Each row of a before or after table is a point. The points were changed in one or more steps. Then noise was added and the rows were shuffled. The steps act on columns, c1 being the first. Name the steps. A step turns or swaps two columns, mirrors them in a line or flattens them onto one, adds a multiple of one to another, or multiplies or shifts one. Angles are multiples of 10 degrees, from the lower column toward the higher: turns from -170 to 170, lines from 10 to 170 but not 90. Use the fewest steps. Two steps may share a column if one is a turn and the other turns, adds or multiplies; they go together, in the order done. Otherwise the lowest column goes first.

Before (8 x 3):
array([[-0.70, -0.34,  0.15],
       [ 0.48, -0.36, -0.33],
       [ 0.47, -0.31,  0.37],
       [ 0.11, -0.11, -0.12],
       [ 0.40, -0.09, -0.38],
       [ 0.64,  0.15, -0.94],
       [-0.37, -0.38,  0.09],
       [-0.26, -0.06,  0.41]])
After:
array([[ 0.45, -0.40, -0.07],
       [-0.26,  0.01, -0.03],
       [-0.71, -0.29, -0.06],
       [ 0.41, -0.15, -0.05],
       [ 0.47, -0.24, -0.03],
       [-0.36, -0.36, -0.06],
       [ 0.65,  0.01,  0.00],
       [ 0.12, -0.13, -0.03]])
Steps: flatten c2 and c3 onto the line at 10 degrees

Before:
array([[ 0.08,  0.03, -0.24, -0.09],
       [ 0.14, -0.13, -0.11,  0.10],
       [-0.06, -0.15,  0.28,  0.33],
       [ 0.33,  0.50, -0.38,  0.15],
       [-0.20, -0.36,  0.04,  0.22],
       [ 0.62,  0.26, -0.33,  0.18],
       [ 0.45, -0.02, -0.07,  0.11],
       [ 0.05, -0.05,  0.16,  0.22],
       [-0.36,  0.44,  0.78, -0.61]])
After, 9 rows:
array([[-0.21, -0.04,  0.12,  0.06],
       [-0.13,  0.39,  0.03,  0.22],
       [-0.21, -0.64,  0.34,  0.04],
       [ 0.12, -0.60,  0.41, -0.04],
       [ 0.60,  0.00, -0.96, -0.32],
       [-0.34, -0.34,  0.10,  0.07],
       [-0.04, -0.09,  0.21, -0.17],
       [-0.08, -0.01, -0.09,  0.29],
       [-0.10,  0.13, -0.14,  0.38]])
Steps: turn c1 and c2 by -130 degrees; mirror c3 and c4 in the line at 80 degrees

Before (11 x 6):
array([[ 0.20, -0.22, -0.47,  0.10,  0.60, -0.36],
       [ 0.06,  0.38,  0.51,  0.20,  0.49, -0.16],
       [-0.35, -0.44,  0.11,  0.01,  0.28, -0.02],
       [ 0.03,  0.04,  0.57,  0.08, -0.44, -0.35],
       [ 0.71, -0.35, -0.28, -0.20,  0.07,  0.08],
       [ 0.37, -0.06,  0.11, -0.09,  0.35, -0.28],
       [-0.23, -0.18, -0.02, -0.34, -0.17, -0.03],
       [ 0.05,  0.01,  0.30,  0.28, -0.06, -0.21],
       [-0.25,  0.31, -0.65, -0.27,  0.08, -0.06],
       [ 0.03, -0.94,  0.64,  0.51,  0.07,  0.54],
       [ 0.07, -0.05, -0.76,  0.19,  0.08, -0.18]])
After (11 x 6):
array([[-0.03, -0.10, -0.75,  0.21,  0.04, -0.03],
       [-0.04, -0.31,  0.10,  0.03,  0.38, -0.19],
       [-0.08,  0.26,  0.51,  0.25,  0.48,  0.13],
       [-0.02, -0.14,  0.02, -0.34, -0.11, -0.05],
       [-0.01, -0.49,  0.60,  0.51,  0.07, -0.23],
       [-0.03, -0.15,  0.11, -0.09,  0.33, -0.03],
       [ 0.01, -0.13,  0.31,  0.28, -0.09, -0.03],
       [ 0.08, -0.14,  0.57,  0.11, -0.44, -0.12],
       [-0.02,  0.21, -0.65, -0.28,  0.09,  0.14],
       [ 0.00, -0.23, -0.29, -0.22, -0.06, -0.12],
       [-0.08, -0.32, -0.48,  0.11,  0.58, -0.16]])
Steps: flatten c1 and c5 onto the line at 100 degrees; flatten c2 and c6 onto the line at 30 degrees

Before (11 x 8):
array([[-0.71, -0.69,  0.06, -0.28, -0.45,  0.43,  0.45, -0.19],
       [ 0.13, -0.34,  0.33, -0.24, -0.39, -0.08,  0.60, -0.19],
       [ 0.25,  0.08, -0.21,  0.01, -0.54, -0.38, -0.20, -0.53],
       [ 0.62,  0.35, -0.44,  0.11,  0.35,  0.55,  0.32,  0.40],
       [-0.32,  0.31, -0.10,  0.13, -0.07, -0.29,  0.51,  0.11],
       [ 0.00,  0.50,  0.27,  0.27,  0.38, -0.69,  0.11, -0.32],
       [-0.04,  0.33, -0.03, -0.57, -0.26,  0.04, -0.21, -0.18],
       [ 0.18, -0.15,  0.53, -0.06, -0.19, -0.06,  0.05,  0.32],
       [ 0.34,  0.66,  0.11,  0.46, -0.42, -0.04,  0.04, -0.24],
       [ 0.57, -0.13,  0.38, -0.50,  0.27, -0.09,  0.32, -0.29],
       [ 0.06, -0.02,  0.23, -0.23, -0.18,  0.11, -0.01, -0.12]])
After (11 x 8):
array([[-0.74, -0.71,  0.08, -0.21, -0.44,  0.43,  0.45, -0.33],
       [-0.01,  0.54,  0.43,  0.09,  0.36, -0.72,  0.07, -0.53],
       [ 0.05, -0.17,  0.35,  0.13, -0.22,  0.11,  0.05, -0.18],
       [ 0.31,  0.84,  0.17,  0.09, -0.44, -0.06,  0.05, -0.38],
       [ 0.16, -0.43,  0.56, -0.04, -0.41, -0.08,  0.62, -0.28],
       [-0.32,  0.34, -0.12,  0.13, -0.04, -0.30,  0.55,  0.16],
       [ 0.59,  0.33, -0.72,  0.12,  0.37,  0.59,  0.31,  0.66],
       [ 0.57, -0.43,  0.61,  0.26,  0.26, -0.05,  0.34, -0.45],
       [ 0.27,  0.06, -0.32,  0.05, -0.52, -0.37, -0.22, -0.84],
       [ 0.20, -0.19,  0.85, -0.06, -0.19, -0.06,  0.06,  0.53],
       [ 0.03, -0.14, -0.05,  0.64, -0.30,  0.03, -0.21, -0.26]])
Steps: mirror c2 and c4 in the line at 20 degrees; multiply c3 by 1.6; multiply c8 by 1.6

Before (14 x 9):
array([[ 0.08,  0.31,  0.02,  0.02,  0.27, -0.32,  0.08, -0.24,  0.02],
       [-0.24, -0.30, -0.27, -0.11, -0.22, -0.17,  0.04,  0.05,  0.19],
       [ 0.08,  0.10, -0.27,  0.20, -0.25,  0.08, -0.07, -0.05,  0.29],
       [-0.06,  0.16, -0.10,  0.00,  0.04, -0.09,  0.26,  0.04,  0.05],
       [-0.09,  0.05,  0.22, -0.15,  0.01, -0.03, -0.03, -0.17,  0.16],
       [ 0.06, -0.19, -0.06, -0.18, -0.35, -0.27, -0.11, -0.28,  0.12],
       [ 0.08, -0.22, -0.25, -0.07,  0.05,  0.09, -0.13, -0.01, -0.04],
       [ 0.08, -0.14,  0.13, -0.02,  0.04, -0.19, -0.26,  0.09,  0.05],
       [ 0.07, -0.06, -0.31,  0.06, -0.03, -0.01, -0.02,  0.01,  0.12],
       [-0.15, -0.08, -0.02,  0.17, -0.06,  0.00, -0.03, -0.05, -0.04],
       [ 0.13, -0.05, -0.10, -0.26, -0.03, -0.17,  0.31, -0.11,  0.16],
       [ 0.06,  0.17,  0.02, -0.14, -0.05, -0.09, -0.07, -0.10,  0.49],
       [ 0.47,  0.35, -0.15, -0.02,  0.05, -0.19,  0.31,  0.02,  0.36],
       [ 0.11, -0.09, -0.39, -0.29, -0.37, -0.29, -0.11,  0.06, -0.15]])
After, 14 rows:
array([[ 0.15,  0.28, -0.27,  0.18, -0.25,  0.06, -0.10,  0.07, -0.09],
       [ 0.20, -0.12, -0.39, -0.30, -0.35, -0.31, -0.09, -0.07,  0.12],
       [-0.48,  0.20, -0.26, -0.09, -0.24, -0.21,  0.05, -0.04,  0.30],
       [-0.30, -0.03, -0.02,  0.18, -0.04,  0.03, -0.03,  0.06,  0.08],
       [ 0.12,  0.13, -0.08, -0.18, -0.37, -0.28, -0.12,  0.30,  0.17],
       [ 0.17,  0.04,  0.12, -0.03,  0.05, -0.21, -0.27, -0.07,  0.14],
       [ 0.12,  0.48,  0.02, -0.15, -0.07, -0.08, -0.08,  0.12, -0.18],
       [ 0.93,  0.35, -0.16, -0.02,  0.06, -0.18,  0.30, -0.02, -0.36],
       [ 0.15,  0.12, -0.30,  0.07, -0.02, -0.02,  0.00, -0.01,  0.07],
       [ 0.17,  0.00,  0.01,  0.01,  0.30, -0.32,  0.07,  0.24, -0.32],
       [ 0.26,  0.17, -0.07, -0.27, -0.02, -0.17,  0.31,  0.11,  0.03],
       [-0.18,  0.17,  0.23, -0.15,  0.00, -0.06, -0.02,  0.16, -0.06],
       [-0.11,  0.05, -0.09, -0.01,  0.04, -0.10,  0.23, -0.07, -0.17],
       [ 0.18, -0.05, -0.27, -0.07,  0.05,  0.10, -0.14,  0.04,  0.21]])
Steps: multiply c1 by 2; turn c2 and c9 by -90 degrees; multiply c8 by -1

Before (10 x 11):
array([[-0.26,  0.11,  0.07, -0.55,  0.02,  0.30, -0.34, -0.36, -0.40,
        -0.22,  0.25],
       [ 0.29, -0.26, -0.45, -0.16, -0.37,  0.03,  0.64, -0.67,  0.30,
         0.27, -0.17],
       [ 0.00, -0.65, -0.47, -0.13,  0.45, -0.48,  0.26,  0.15, -0.30,
         0.16, -0.43],
       [ 0.08, -0.47, -0.03, -0.22, -0.10,  0.49, -0.27,  0.36,  0.15,
        -0.26,  0.10],
       [-0.11, -0.18, -0.34, -0.18, -0.04,  0.82, -0.02, -0.10, -0.23,
        -0.04,  0.56],
       [ 0.10, -0.19, -0.34,  0.02,  0.66, -0.54, -0.03, -0.10,  0.08,
         0.51, -0.26],
       [ 0.21, -0.37,  0.01, -0.04,  0.17,  0.26,  0.02, -0.51, -0.15,
        -0.29,  0.32],
       [-0.14, -0.45, -0.33,  0.10, -0.12,  0.62, -0.57, -0.34, -0.18,
        -0.25, -0.05],
       [ 0.20,  0.02, -0.21,  0.03,  0.02,  0.63,  0.04, -0.08, -0.18,
        -0.30, -0.16],
       [ 0.18, -0.36, -0.38,  0.39,  0.09, -0.94,  0.22,  0.17, -0.21,
         0.46, -0.31]])
After, 10 rows:
array([[-0.02, -0.66, -0.48, -0.35,  0.15, -0.49,  0.25,  0.45, -0.56,
        -0.15,  0.26],
       [-0.15, -0.37,  0.03,  0.34, -0.49,  0.27,  0.02,  0.15, -0.29,
         0.31, -0.06],
       [-0.16,  0.02, -0.21, -0.16, -0.08,  0.63,  0.05,  0.02, -0.38,
         0.32,  0.04],
       [ 0.19, -0.45, -0.33, -0.10, -0.36,  0.62, -0.55, -0.12, -0.37,
         0.20, -0.06],
       [-0.24, -0.35, -0.40, -0.42,  0.14, -0.93,  0.23,  0.09, -0.42,
        -0.41, -0.27],
       [-0.32, -0.26, -0.46, -0.09, -0.67,  0.04,  0.63, -0.36,  0.60,
        -0.21,  0.19],
       [ 0.12, -0.19, -0.32,  0.57, -0.10,  0.84, -0.02, -0.03, -0.44,
         0.02, -0.01],
       [-0.18, -0.19, -0.33, -0.23, -0.09, -0.55, -0.03,  0.66,  0.15,
        -0.47,  0.08],
       [ 0.31,  0.10,  0.07,  0.42, -0.35,  0.28, -0.36,  0.05, -0.78,
         0.15,  0.44],
       [-0.04, -0.46,  0.00,  0.17,  0.36,  0.45, -0.28, -0.11,  0.29,
         0.26,  0.18]])
Steps: turn c1 and c10 by 170 degrees; turn c4 and c11 by -110 degrees; swap c5 and c8; multiply c9 by 2

Before, 10 rows:
array([[ 0.30, -0.16,  0.03,  0.21, -0.10,  0.72,  0.11,  0.11, -0.08,
         0.36, -0.03,  0.19],
       [-0.29, -0.12, -0.11,  0.09,  0.62, -0.42,  0.10, -0.51,  0.18,
        -0.73,  0.53, -0.17],
       [-0.47,  0.16,  0.07, -0.46,  0.10, -0.33,  0.35,  0.12,  0.06,
         0.07,  0.52,  0.38],
       [-0.03,  0.14, -0.07, -0.40,  0.00, -0.26,  0.24,  0.32,  0.38,
         0.58,  0.09, -0.08],
       [-0.43,  0.14,  0.01,  0.09,  0.42, -0.44, -0.09,  0.01, -0.50,
         0.28, -0.50, -0.24],
       [ 0.53, -0.46,  0.21, -0.05,  0.15, -0.18,  0.37,  0.13,  0.27,
        -0.52,  0.14,  0.23],
       [ 0.00, -0.64, -0.08, -0.40, -0.10, -0.41, -0.64, -0.19,  0.20,
         0.58,  0.48,  0.16],
       [-0.03,  0.78,  0.24, -0.05,  0.00, -0.43,  0.08, -0.18, -0.51,
         0.57,  0.04, -0.33],
       [-0.31, -0.60, -0.17, -0.21,  0.11, -0.33, -0.42,  0.32, -0.04,
        -0.11,  0.58, -0.07],
       [ 0.08, -0.34,  0.11, -0.30,  0.08,  0.20,  0.18,  0.04,  0.22,
        -0.68, -0.42, -0.17]])
After (10 x 12):
array([[ 0.12,  0.45,  0.17,  0.17,  0.12, -0.15,  0.20,  0.35,  0.30,
        -0.68,  0.09, -0.61],
       [-0.35, -0.23,  0.30, -0.05, -0.62, -0.03, -0.10,  0.53, -0.46,
         0.27,  0.13, -0.09],
       [-0.11,  0.88, -0.01,  0.03, -0.31,  0.34, -0.54, -0.48,  0.09,
         0.59, -0.24,  0.58],
       [-0.35, -0.07,  0.24,  0.53, -0.27,  0.14,  0.32, -0.57,  0.11,
         0.13, -0.01,  0.42],
       [ 0.37,  0.15, -0.12, -0.26,  0.58, -0.36,  0.06, -0.01, -0.15,
         0.32,  0.12,  0.48],
       [ 0.07, -0.89,  0.20,  0.42, -0.38,  0.28,  0.06, -0.11, -0.54,
         0.56, -0.20,  0.01],
       [ 0.61,  0.65, -0.09, -0.14, -0.25, -0.02,  0.28, -0.13,  0.31,
        -0.51,  0.22, -0.16],
       [-0.35,  0.79,  0.00, -0.12, -0.28,  0.15, -0.41, -0.62, -0.06,
        -0.10,  0.27, -0.08],
       [-0.24,  0.10,  0.07, -0.12, -0.66, -0.23,  0.05, -0.45,  0.22,
        -0.72, -0.54, -0.65],
       [-0.07, -0.10,  0.04,  0.46, -0.23,  0.17,  0.14, -0.14,  0.35,
         0.55,  0.26,  0.26]])
Steps: turn c1 and c3 by -30 degrees; multiply c2 by 1.3; turn c2 and c4 by 160 degrees; turn c5 and c6 by -130 degrees; turn c8 and c11 by 100 degrees; add 0.7 times c10 to c12
